Every row gives one point. Each copy is the shape, with its points in the same order, turned, moved and blurred by noise. Is it also mirrored, or only turned?
In the rows, zero is written as 128.

Shape, 9 rows:
[[143 113 151]
 [110 198 135]
 [122 145  99]
 [111 117 178]
 [ 97 103 157]
 [128 147  70]
 [114 131 111]
 [136  90  61]
 [129  56 107]]
Copy 1:
[[107 150 139]
 [163 185  86]
 [156 130 107]
 [ 79 168 116]
 [ 82 138 108]
 [178 113 112]
 [136 120 116]
 [155  63 137]
 [ 95  75 144]]
Copy 1 is: only turned
Copy 2 (9 x 3):
[[114 125 171]
 [192 163 137]
 [157 113 128]
 [103 166 163]
 [ 97 148 140]
 [169  85 108]
 [142 116 124]
 [116  55 102]
 [ 73  74 132]]
Copy 2 is: only turned
Copy 3 (9 x 3):
[[158 150 135]
 [ 87 136  76]
 [ 94 143 143]
 [165 125 110]
 [156 105 137]
 [ 67 146 158]
 [111 130 138]
 [100 141 212]
 [154 128 208]]
Copy 3 is: mirrored

Shape:
[[157 138 102 134]
 [105 118 100  82]
 [101  96  89 122]
 [154 115 157  96]
 [138 161 142 222]
 [ 73 165 150 155]
 [144 146 142 144]]
Copy 1, 7 rows:
[[106 107  95 126]
 [146 118 100 188]
 [123 112 138 181]
 [173 119  95 121]
 [ 68 165 145  72]
 [118 203 132 141]
 [128 139 107 106]]
Copy 1 is: mirrored
Copy 2:
[[113 106 135  87]
 [ 81 142 189 137]
 [ 65 111 158 140]
 [169 112 179 135]
 [146 117  48 103]
 [117 174  89 149]
 [142 128 133 115]]
Copy 2 is: only turned
Copy 3, 7 rows:
[[155 150 131 145]
 [126 100 155  99]
 [120 112 190 134]
 [108  96 102 149]
 [105 218 139 197]
 [ 64 187 147 118]
 [117 156 117 150]]
Copy 3 is: mirrored

Shape, 11 rows:
[[195 125 116 122 100  50 112 110]
 [ 95 111 127 131 194 124 169 139]
 [183 130 134 126 115  88 109  62]
 [115 161 117 118 137 117 165 174]
 [ 91 140 109 114 165 159 121 146]
 [130  79 202 185  88  95  82  76]
 [143 119 122 143 146 157 165 145]
 [ 96 138 154  99 161 169 178 140]
 [122 140 107 161 130 128 150 117]
 [116  62 169 151 134 158 107 133]
 [139  76 127 133  68  83 118  79]]
Copy 1 (11 x 8):
[[114 101  83 213 157 165 129 166]
 [162 110 201 120 115 126 117 135]
 [118  94  86 199 167 139  86 122]
 [137 131 157 146  94 104 168 148]
 [133 146 159 100 120  90 113 144]
 [151 129  63 145 140 220  75  74]
 [106 101 165 119 121 125 142 114]
 [162 120 174 106 124  84 148  92]
 [103 130 151 156 107 134 112 116]
 [139 126 125  74 153 180 111  98]
 [120 153 106 190 182 192 112 107]]
Copy 1 is: mirrored
Copy 2:
[[119  91 143  67  85  99 194 146]
 [120 176 116 131 125 116  82  95]
 [160  85 135  60  99  98 166 101]
 [116 143 140 149 124 157 112 155]
 [158 134  98 160 134 118  74 143]
 [115  42 171  97 145  35 141  61]
 [117 134  92 142 141 138 132 101]
 [125 128 107 128 151 162  62 109]
 [154 131 134 141 137 120 145 109]
 [100  81  90 136 158  66 104  84]
 [125  91 142  63 163  62 170 121]]
Copy 2 is: mirrored
Copy 3:
[[161  86  91 193  76  79 129 139]
 [135 144  97 111 164 155 112  74]
 [169 113 115 161  41  89 138 104]
 [143 151 113 127 170 138 163 147]
 [138 137 137  95 143 166 122 132]
 [ 72 164 112 167  38  68  90  93]
 [120 123 130 139 154 152 166  94]
 [146 172 150 102 167 150 135  86]
 [110 129 104 115 122 125 162 109]
 [ 73 145 157 150 121 125  86  88]
 [119 107 116 146  81  34 117 108]]
Copy 3 is: only turned
